Each wall is flat, endless, passes through zero and stands at right angles to its row. A trip goes straight from one point to another. Which walls does it cross, in order?

Walls:
(1): [17 29]
(2): [ 5 15]
(3): [38 21]
Trips:
[24 11] to [-39  38] -> 3
[11 18] to [-67  45] -> 3
[ 8 51] to [0 5] -> none
[-2 41] to [28 15] -> none
[-25  -5] to [22 23] -> 2, 1, 3
[ 18 -13] to [-11  53] -> 1, 2
[26  3] to [ -9 -14] -> 2, 1, 3

Walls:
(1): [-23 -11 -25  -3  15 -12]
(2): [ 10   7 -13  14  34  24]
(3): [ 13 -47 -46 -19   9 -16]
(4): [-37 -36 -57  -5 -25  16]
(5): [ -7  53 -59 -45   3  21]
(6): [  9   1 -11 -23   3  -8]
Trips:
[  0  38 -29  11  -1  -7] to [-12  47 -77  -2  41  -1] -> 3
[-56  -6  22 -38  14   9] to [ 22 -55  14  -1  31  -6] -> 5, 3, 2, 4
[-24 -16 -20  -9  46   8] to [-51  19 -30  21   4  -6] -> 6, 3
[ 24   4 -11  17  10 -27] to [-31 -56  18 -44 -70 -26] -> 2, 4

Walls:
(1): [-32  16  -8  37 -10  17  48   9   4]
(2): [-17  28 -17  -9   5   4 -29 -25 -23]
(3): [ 35  47 -21 -38 -10 -32 -22 -11  -4]
(4): [ -6  64 -10 -19  23  -4 -20  14  11]
(5): [-24 -32 -21  41 -22 -24 -15 -11 -40]
(6): [-10  -6  35  30   2  10   6  42  39]
Trips:
[  8  -4 -11  13  43  40  -6  46   4] to [-62   8  -8 -42 -26 -16   7 -28  14] -> 2, 6, 3, 5
[ 12  49  39  -7   0  -4  -3 -49 -21] to [-36  54  41  10 -36 -27  -4  25 -21] -> 1, 6, 5
[-14 -10  86 -48 -10 -42  56  23   4] to [ 14  17  35  14 -33  55 -36 -11 -10] -> 1, 2
[ 13   1 -25   0 -16  26 -23  -6 -23] to [ 17 -54  18 -16 -47 -17 -11   9   9] -> 2, 3, 6
[-30  11  11  -7 -24 -66   3  24  27] to [-21  13  46 -19 -38 -57  -8 -46 -15] -> 1, 2, 6, 4

Walls:
(1): [ 60 -13   6 -25   3  -4   4  12 -48   1 -20  -5]
(2): [ 10 -16  18  17  -6 -10  56 -31  49 -10 -17 -33]
(3): [-12  35 -38  -8 -41  44   4  -1 -20  -3 -51 -26]
(4): [  9  29 -45  13 -42 -29  10  13   7  -9  -5 -11]
(5): [ 16 -52 -27 -36 -64 -24  -1  12  -5 -15 -17   8]
Trips:
[-16  -4  39  25   9  18   8   7  13  55 -36   3] to [ 19   9 -26 -23 -33  30 -31 -23  19  17  -8  -3] -> 5, 2, 4, 1
[ -9  48  40 -10 -10  19  -6 -25 -49 -50 -13  11] to [  1 -27  19 -10  16  -4 -40   9 -16   5 -35 -13] -> 5, 3
[-31   1  17 -27 -32  18  24  -3  52  -4  33 -45] to [-44  22  57 -20 -15  48 -19  42  25  14  -9   5] -> 4, 5, 2
[ 37  -5  70  11  -8 -35 -10  20 -32 -49   0  -7] to [-33   6  -8  -6  24 -54   4 -68  14 -15 -25  10] -> 5, 1, 4
[  1 -13  10 -47   1 -16 -24 -29  10 -52   3  19] to [ 39 -44  56  12  37  38   3  11 -12   4  10  44] -> 5
[ -8 -34  29  67   8  34 -11 -28   4   8   3 -17] to [ 42 -54  -5 -52 -19   0  -6 -49  19  -6  50  26] -> 5, 1

Walls:
(1): [ 59  17  -3 -70   1   3   9  19  -9  22 -31  20   2 -35 -14  13   2  -3]
(2): [-30 -14   0  20 -12 -41  45  51 -17  16  42  24   3  46  15  29 -32  10]
(3): [ 25 -25   2 -13  -2 -15   4 -25  26 -28  17  18   0  -6  65 -47  -1   4]
(4): [-14  27  41  -1   9 -18   8  26  17  40   7  -2 -31  -8  36 -10  40  34]
(5): [-25   6 -19 -27  27  14 -18   8  32  16 -32  29 -26 -28 -46 -26  19  35]
Trips:
[ 14  40   0  -7 -20  17 -38  23 -32 -14  -3  14   6 -13 -29  15 -37  35] to [-14  21 -44 -29 -35 -18   1 -58  14   6 -18  46  19  21  -8   5  11   4] -> 3
[-46 -22  11  20  29 -29  48  31   4 -32  -2  14 -33  21   1  -7 -29  -3] to [-62  -7  -3   5   7  -6   3  27  11 -16   2  27   1  20  25 -24  13 -33] -> 5
[ -21  -22  -37  -17 -100  -11  -31   41   21  -32   14  -40  -20   16
   -7   12   19   16] to [ -7   1 -13 -48  33 -70   7  31  23 -29  39  16  26 -26 -20  12  24  -5] -> 5, 3, 1, 4
[ -5 -15  16 -52  20 -21  12  14  13  -7  -7 -29 -25  23   9  21 -48   8] to [ 38 -37 -58  15 114 -31 -28 -24   5   4  15  40 -46  22 -11  26  15 -41] -> 4, 5, 2
[ 41  47  16   2  -8 -17  38  29  54  -6   5  15 -53 -37  -5  13  19  74] to [ 24  -6  21 -14 -32 -11  19  21  29 -14  12  17   4  -7  34  -4  30 -12] -> 5
[-36 -19 -34  44   3 -14   7  24   2 -19  -2 -14   0 -14  46 -30 -40  -9] to [-28  -6  58   6 -46 -27  39  32   2  40  -2   8  24 -24   9   3  14  -5] -> 4, 3, 1

Walls:
(1): [ 18 -11  77 -23   2 -46  17   6  -8 -20  57 -31 -24  -1  11  37  22 -15
  29 -24 -30  17 -12  13  19  -3 -32   5 -13 -23   0  22]
(2): [ -3   6 -21  -9 -43   0  -8   1  -5  25   3 -63  19 -67 -27 -34  29   4
  -6  43  -4  18  25 -29  30   3   5 -42  -5  -2 -20  28]
(3): [ -8  -1   0  -2  16  -1  34 -33 -24  62  31 -21 -45   4  42 -62 -17 -34
   1  15  12   6   1  -3  67  47 -20 -16 -17  51 -33  95]
(4): [-21  53  56  39 -35  12 -17  49   4  -1  28 -35 -42  23  35  -6 -25 -15
  40  -8 -14 -13   9   7   5  43  53  -7  32   0   0 -16]
(5): [-10  -7 -10 -55 -19  -9  15   2 -19  29 -10 -24  36   1  35  18  -6 -18
 -34 -45  31   7 -14  36 -34  14  45   2 -25 -22 -29  62]
(6): [ 14  -1 -19 -28 -16   9  13 -23   3 -38 -18 -37  12 -11   8   6  13   3
 -28 -20  41 -28  -5   0 -27  57 -20  10  23 -11  41   3]
Trips:
[ -6  14 -32  -4 -12   6 -10 -17 -10 -51   8 -31 -16 -44  41 -25 -11  57
  31  14  10 -14   5  10 -22  19   4  20   8 -59  28  63] to [ 80  21   9   7 -11 -11   3 -80  44  -1  72  11  20  -2 -39   4   9  13
 -52 -41  55 -17  11 -19  31  15   1 -37  -6   7  -8 -13] -> 4, 5
[-39 -19 -43  27  -3   2 -21 -19  11  24  -4  20 -14  44  32  36  32 -35
  -6 -11 -10  18  -6  10  52 -11  47 -24  -7 -13 -22  38] to [ -8  24 -26 -11 -36  71  43 -11 -17  32  16 -10  -5  33 -81  26 -10  61
   5 -27  49 -15  15 -45 -11  33 -24  -5  -1 -22  -1   5] -> 2, 4, 6, 3
[ -7 -12 -11  17   2 -24 -24  11 -35 -10 -28  45  24 -22  29   2   7  -3
  -4  -8  58 -54  -9  -7 -32  13 -54 -10  -6   6 -15 -24] to [ -4  43  17 -13 -19 -22 -29  55 -13   6 -40 -44  13 -66 -33  42  30  10
  54  55  24 -23  20  13 -49  30  44 -13  49  14   1  -7] -> 2, 4
[-21  40  34 -28 -14 -16  21 -12   7  -5  14 -63  71 -21  50   4  30 -35
  11 -28 -11   0 -38  41   7  14 -34 -15 -20  -2 -25 -14] to [ 61  43  33  32   8   3  27 -14 -15  -9  47   1   0 -15  -7  36   7  51
   3  24  15   4 -13  61   9 -15  50   9  -1 -14  -6  11] -> 3, 6, 2

Walls:
(1): [ 17  13  40  30  32   4 -14  -8  17  -4   3  -5  19  -1 -29  39  16  39
 -20 -19  -5  35  -8   3   0  41 -15  28  47  29  20  -7   1  -4 -28  11
  54 -41 -12  10  40  -1  19  12  15  33 -36  17]
(2): [  9 -20  37  16   3 -13 -39  49 -15  19  -6 -45 -26 -29  30 -25  13  36
  -8   9 -31 -11 -44  -4  21 -30  10 -12   8  45 -13 -36  -9 -26 -14  41
   2  22  13 -25   8  48  26  17   2   3  12  11]
(3): [-33 -23  10  -7 -46  28  -2 -14  10 -26  47  27 -10  -4   9   3 -15  41
 -24 -10 -44  -9  42  10   0   3 -26 -21  -7  -9   0   9  24  -8 -31  38
 -20  34 -74 -25  -7   4   7  19  -7 -32  -6  22]
(4): [ 12 -22 -14 -31 -20  22  53   8  37 -20  61 -24 -11 -10   4  17  21  51
  12 -19 -14 -15   3  -8 -10   3  29  12  47  45  -1 -25 -42  -3  -3  -8
 -12   0 -20  36 -36   7 -31  58  15  13  16  -1]
(5): [-24 -46  50  -9   7  50  51  24  10  15  21 -38  16  32 -26 -33 -19 -19
  14   1 -61  21   6  30  37  -9   6 -38 -44  61  28  49 -36 -21 -30   1
 -12  14  58 -15  35 -22 -27 -33  35 -16 -35 -34]
(6): [ -9 -27 -16 -22 -17   5  11  13  -2 -10 -45 -42  73 -25  26  23 -23  41
  45  35  19   9 -33 -61  -4  -8  32  37 -20   8 -15 -20  15  26  54 -35
  19 -24 -42  11  32  -5 -27  12  -6 -18  22 -17]
(7): [  5 -32 -32  44  23   8 -27  13 -46  -8  -7  29  -9  31  34   7   1 -10
  37  24 -13   0  18 -28  -2   8 -23  -4 -27 -42   2 -11 -57 -15  61  -4
 -20  -3  66  10  35  17 -26 -27 -49 -44  12  44]
(8): [ 24  -3  11  -5  48  24  -4   3 -21   4  28 -31 -33  22  22 -23  14   1
 -10  18   0  11  -8  -3  28   3   5  39  44 -53 -11  18  43  42  22 -41
  19  -9 -17  12 -16 -37  15  11  42  -7 -31  40]
Trips:
[ 24 -31  23 -23 -41 -47   4  53 -39  20  -5 -13  25   1 -14 -35   6   9
 -18 -23 -54   3  18  11 -34  26  62 -34   7  12  23 -17 -48 -42 -17 -71
  27 -20  22  17  -7 -11 -38  27  17   1  -7   1] to [ 27  14  15 -40 -15  56 -11 -15   7  -5 -33  24  27   8  50 -43 -40 -29
 -20  -8  48 -48   5   2  29  17  13  19 -19 -17  -9 -50 -11 -30 -12   5
   0   0 -59  14 -26   3 -39 -23 -21 -91 -38  22] -> 1, 7, 3, 2, 5, 8, 4
[ 54   6  51  -3  -9  43   8  -3   7   1 -16  45   1 -30  20  15 -16  21
  17  18  19 -21 -53 -30  10  -2 -52  34  10 -47  28  11  12 -29 -22   5
   5  14  20  10 -12   0 -18  19  -9  -9 -23  -6] to [-38  10 -15   5 -11 -19 -39  10 -28 -29  37  -3 -29  35  -7  70   3  10
  -4  24   7 -11 -81 -72 -22   8 -15  51 -40 -13  16 -31 -63  20  38  32
   4 -10 -34 -15  11  14  13  19   1  -5  39  59] -> 4, 8
[ 14  39  31 -57 -21  33 -25 -12  -4  -9   7  10 -37  25  41 -10  36  -1
  37 -31  -4  -2   6  14   3   2  -5  -8 -32  -2  -1 -17 -34 -18  23  45
  27  -5 -30  30 -27  19  26  16 -19 -35   5  -5] to [ -5  44 -13 -32  -1  18  28  36  14  17  25 -47 -31 -66   7   2  12  24
   6 -57 -39 -24  33  -4   6 -20  35   7   5  43  -4  33 -15  31 -32  28
  23  21 -25  -9   8 -56  -1 -33  17 -35  33 -17] -> 7, 5
[-19  62 -26  35   7   7 -10   4 -19  62  -1  13  10  -1 -12  15 -14  16
   4  15  -2 -21  -5   6  29 -17  13  29  14  13   6  -2   2   6 -24  10
  -7 -14  17  31  -4  -5  64  26  17 -33 -20  17] to [  4  15 -11  32  15   0  23 -22  22  24 -22 -32   5 -19 -23  39 -20 -30
  -9 -10   3 -23  -3  55  20   3  21  -3  32  36  -7  -1  18  35 -27 -20
  31  33 -22  -1  54 -15 -10  33 -23 -36  24  64] -> 6, 4, 2, 3

Walls:
(1): [-27 -22  -6   8 -43  56   1 -11  61  48 -16  -4  19  22  56  -6  15  18
   7  16 -21   1  54  -6  -5 -17  -7 -19  -9  30 -18 -31   9  14   1  61
  23  -2  22  36 -50 -10   5  13  14  27  21 -22]
(2): [-28  -4 -12 -47   1 -23  17 -11   1   2  -6  -1  27  12  30  45  -3  23
  53 -25   2 -10 -40  -5 -33  16  10 -33  -7 -25  37   0   7  14  14  45
 -18 -25  26 -36  35 -33 -12 -19 -59 -31   6 -13]
(3): [-13  32  -4 -50  11  12  -1   6 -30 -54   2 -20 -52  36  29   3 -52  27
  -5 -19  -2  -1   2  35   6  50  39  28   4  19  24  -3  11 -29 -30  26
  -4 -23  -4 -45  29 -35 -15 -30 -12  -1 -35 -16]
(4): [ 27 -31 -17  28   9  33 -13  -3  58  17  13  31  13  -6 -13 -11  21  37
  25  57 -30 -59 -26 -28  27  17  24  19 -49  21 -12  11 -15 -17  46 -31
  12 -26 -46 -14   6  29  -1  12 -26  88   1  88]
(5): [-25  12 -18  13 -29  12  60  33  35  13  25  12  -6  25 -38  -8 -26  28
 -10  30   3  10  14  49   3  58 -34 -29 -17  -3  18  50  49 -34  15  -6
 -26  55  37  -8 -16   2   7  34  29  -8  15 -15]
(6): [ -6  25 -27   9 -24 -20  19  19  29   5  -1   0  46  47 -59  55 -48   6
  19 -14 -21   9 -49  18 -25 -21  22  42  19  -1  -9  -4 -25  35  38  23
  -2 -21 -12  65  45 -49  23 -45  17   5  -5  47]
(7): [ 40 -37 -46  23   7 -14 -18  11 -41  41 -34 -12 -22  23  15  11  42 -37
 -18  12  35  16  28 -35 -21  -5   6  16 -12 -56 -37  19  -6 -14 -43  26
 -49  26   9  33  -2 -44  26  23 -14 -20  10  15]
Trips:
[ 24  14  35   2 -11  -9  32  14   4   6  19  -2 -26 -35  19 -44  10   2
 -19  12   5 -30  24 -28 -20 -19 -13  -2 -61  17  45   1 -13 -38  16  19
  39  37  20 -16  27 -32 -26  29   7  -3 -44  11] to [ 39 -41 -44 -38 -49   6  -9  28   5 -20  53  -5  17 -43  15  -2 -13 -25
   3 -61  42 -50  40  20  -2  13  12  28  10  13 -40  -7  45 -38 -66  38
 -19  40  48  -3   5  -9   2  -7  10 -11 -17  22] -> 7, 4
[ -1 -33 -18 -36  59   3 -10  26 -11 -43 -11 -68 -28   2  28  21  22  -7
 -27  -7  15   2 -16  -4  26  27   9 -26  76   2 -27   8 -47 -22 -19  14
   3  28 -17 -26  17  -1   2 -35 -15 -44  32  -6] to [-19 -18   6  28 -17   0  32   7 -28  17  13  -4  26  25 -26  34 -13 -47
 -22 -57   8   1 -32  -9  14 -30  17  50  -3 -34  -7 -13  29  60  37   6
   2   2  19   9  46 -12 -24  -5  12  15  27 -39] -> 6, 3
[-11 -11  38   3  13  16 -50  46   0  19   6  61  10 -19  51   6  26  36
  13   7  48  -8   1 -50  30  30 -26 -17  12 -13 -48 -29   1  -3 -59 -17
   8 -13  22 -13 -31   0   7 -13  -9   3 -32  16] to [ 38  18   0  12  12 -49  -9 -18  10 -36   7  -6 -39 -30  42   4 -21  30
  -5  50 -76 -41 -10   3  43 -14  12 -11  35  -7  44 -26 -20  45  27   4
 -26  26   3  35 -36  13 -14 -19  14 -24   3  12] -> 7, 1, 6
[ 15 -32 -36 -37 -43   2  13  42  21  22   0 -32  28   1   9  13  42  24
 -26 -63  41 -67 -10 -53  -1  19  -3   1 -10   7 -45 -24 -32 -24   3 -40
 -14 -17  28 -15  -5 -36  40  -4 -20  30 -25 -53] to [ 13  14  -2   2  41 -42 -18  -6  11  23 -29 -11 -24 -46 -28  -5 -54   8
  39 -36  42 -44 -15 -33  -8  -1  29  -2   0 -43  38  12 -23 -32  34  12
 -14 -16  25  26  26  -5  30  35  -7  22  -5 -10] -> 6, 1
[-30  37  -9   9   9 -14 -20  19 -15  15  -3   7   1  -2 -26  18  16  37
 -18 -17  20  33 -19   5 -40 -18   9  12  28  24  61  31  13 -36  20  12
 -26  13  20  16  35   7 -26   5   0  37  -1  -5] to [-29  63  -1  50   0  17 -53 -22  19  28   9 -48  -4  13 -21  31 -11 -12
  18  19  10 -16  32  11  -9 -37  -2  15   9  28  25  15  29  30  27  37
   3   9 -14  -8 -42  -8  14  23 -45  38  25  -5] -> 1, 3, 4, 2

Walls:
(1): [  7   2 -10 -42  -5  16 -10 -58  -7 -13  -2  -6 -40  -8  31 -39  -3 -41
 -12   9 -35 -50 -25  22  14  -7  27  34  24 -30 -11   6  49   1  24  13
 -36 -36  27 -43  20   4  31  30  -4 -12 -47  28]
(2): [  3  48 -16 -11  19  23  45   6 -17   3  13   7 -43 -16  22  16  45  40
 -12   2 -22  -8 -13 -11 -21   7  -7  16  34  17   1   6  -9   2 -13  23
 -45 -10  24  11  37  -2  15  19   5 -12  13  32]
(3): [ -8   6  -5 -15 -26  -1   5  20 -25 -54 -20   4  12   1 -26 -26  41  24
  -1  30  -2  38 -16 -20 -24 -49 -69 -14  12   6 -61   2  11  40 -24  10
 -28  12  53  16  26  31 -36  46  49 -15  -2  -2]
(4): [ 53 -16  30  29 -27  15 -61   2 -30  12  -6 -76  74  22 -58   1 -29 -11
 -25  21  28 -18   3  -2 -45  -9  12  41 -14  10  30  -8   0 -18 -33  18
  33 -14 -11  -2 -10  12  34  -7   2  38  35 -36]
(5): [ -6  15 -23  11 -16  15 -17 -14 -16  37 -42 -16 -15 -12   1  -8  59   7
 -43 -47 -21  -5 -10  -8  -6  -6  49  -9   9 -40 -14  -9  36  16  55  13
 -13 -12 -49  31   3  -1 -61  40  57 -33   0 -10]
(6): [ 11 -19  -9   0  28 -23 -20  -3  -3   0  12 -14  29   4 -19 -46  19  22
  27  46 -44 -53 -12 -12 -33   2  59  -4  -3 -19   0  46 -83 -36  21 -15
  -7 -13  32 -18   3 -44 -20  17  -3 -33 -24  14]
(7): [ 12 -17   0 -27 -11  -6   0  35  35  18   4 -40  15   2 -61 -71  -9 -30
   0 -20  15  -4 -26  -1 -14  41   5   7  -8  29  -7 -21  10 -49 -35  28
 -14 -44  15 -37   5 -41 -11  11  19  35 -32  44]
(8): [ 53  18  32   1  21 -20 -28 -11  15 -26 -12  -9 -36  28 -38   0  -3  19
 -34 -32 -41   3  21  47 -51  33  24  -6  21 -23  25 -16  41 -19  27   3
  14  -2 -10 -11 -10   2 -30  -5  -7  -2  -8  -4]
Trips:
[-31   6 -19 -21   8  42  58  14   6  42 -24 -43  34  51   6  11  -3  -2
 -23 -39  14  38  -5 -44 -22  -6   3   4   4  30   4   1 -16  22  29   3
 -13  30 -18  -4   8 -26   8  36  32 -26 -21  29] to [ 17 -16 -19  32 -31 -12  25  -1   1  -8 -29  17 -20   7  11  29 -21  -8
  39 -31  29  -3  55   2 -13  -2  -2  24 -65 -36 -10 -14 -34 -13 -26  45
  26 -41   6 -18  -7   2  45  14  -2 -62  29   1] -> 3, 4, 7, 5, 2
[  5  -5 -22 -19  -8  15  -5 -13  17  -1   1 -10  -1   0  23 -32 -32 -40
  -3 -33  29   5   3 -24  -1 -38 -22 -17  -2  -1  42  13 -44  18 -39  -2
 -30 -10 -33 -45 -46   8 -37 -40 -35 -30  -8 -31] to [-45 -17 -14  27   5 -28 -42 -14 -33  16  16   0  42  28  16  -4   4 -30
  53  39 -14 -26 -28   8 -40  -3  28  -3 -59  68  39  15  -7 -29  37 -40
  46 -88 -56  -8   4   7  23 -12  19 -58 -34   0] -> 6, 1
[ 28 -27 -24 -43 -10  -8  16  20 -56  21 -28  33  -2  17   8 -38 -17   2
   9 -17   6  -8 -16 -29   3  -7 -20   1  18  23  -3  37 -16  -4  49  19
  36 -18  -4 -16 -38  32  27  14 -61 -21  -7  15] to [ 29 -53 -19  22 -20 -47 -64  -8  49  -4 -26 -19 -27  28  -3   2  20  18
  26 -13 -11  20  22 -25  29  10  24   1   2  10  20  15  30  11 -16  -7
   9  -9   5 -23  27   5 -17 -20   2   0  11  15] -> 7, 8, 4, 5, 1
[ 31   3 -35   5   3 -20 -75  37  13 -15 -38 -54 -22  66   8 -41 -23  47
 -40 -19 -42  31  -5  61  25  47   9   2 -40 -43  24  69  14 -45  31 -24
  18  -9 -32   4  33  -2 -35  29 -11  -7  19  23] to [-29 -27  20  15  -3  -2 -26 -62 -15 -15  -4   8 -23  -1  35  17 -31 -40
  12  12  26  -3 -32 -37 -30 -14  36 -19 -16 -24   0 -14 -21  25   4   8
  -8 -48 -35   0 -22  -3   8  19 -18 -32  59   2] -> 7, 8
[ 16   9 -35 -34 -31   8 -50  17 -43  -6 -47  -4  -4  -3   4 -15   9  13
 -20 -18 -21 -66 -24  30 -13  62  25   2   4 -12  -9  21 -20  -7  36  -7
 -30 -20   5  20 -26  -9 -17  25   8  40   6 -18] to [  9 -39  30  14 -46 -49   2  20 -14 -11   2   2 -10  -2  15   6  45  39
  45  11  93 -24 -40  16 -10  31  22 -18 -43 -21 -24  22  18  -1 -14  -9
   8 -28   2   7   2 -18   2  -9  13  38   4 -17] -> 2, 1, 8, 3, 5
[ -1 -58  38   3 -25  35 -10  -2 -45  -5  -9  -6  29  11 -54  -4 -12 -42
  -6  27 -46  -3  11  18  57 -11 -15   6 -23 -10  58  38 -28  22  38 -13
   6  27  12 -33 -10  37  36 -34  27   9  -4   7] to [-38  51  14   5  10 -37  -6   6  31  -1 -10 -16  20 -20  46 -54  22  11
  57  -6   5  44  18  10  -7  -7 -11  17 -26  -9  27   3 -34  56  42   0
 -11 -13 -14  -6  30  18  32  22 -60   2   7 -16] -> 4, 1, 2
[ -3 -52 -18 -10  -5 -14   0 -37 -20 -31  10  -9 -33  17 -18 -20  -9  -3
 -23 -11 -65  13 -27 -19 -38   9 -24  17 -40 -29  19 -17  16  14  41  -6
  52   1   5  53   0   6   6  13 -28 -13  32 -14] to [-58  36 -58  27 -59   3 -12  13  25 -50  29  20 -39   4  28 -65  -2  12
 -13  29  54 -10  39   1  -6 -10 -26  -9 -17 -25   3 -26 -24 -26  24  24
  15 -20  29   2 -24  22 -16  17 -12   0  59  21] -> 6, 4, 8, 1, 5, 2
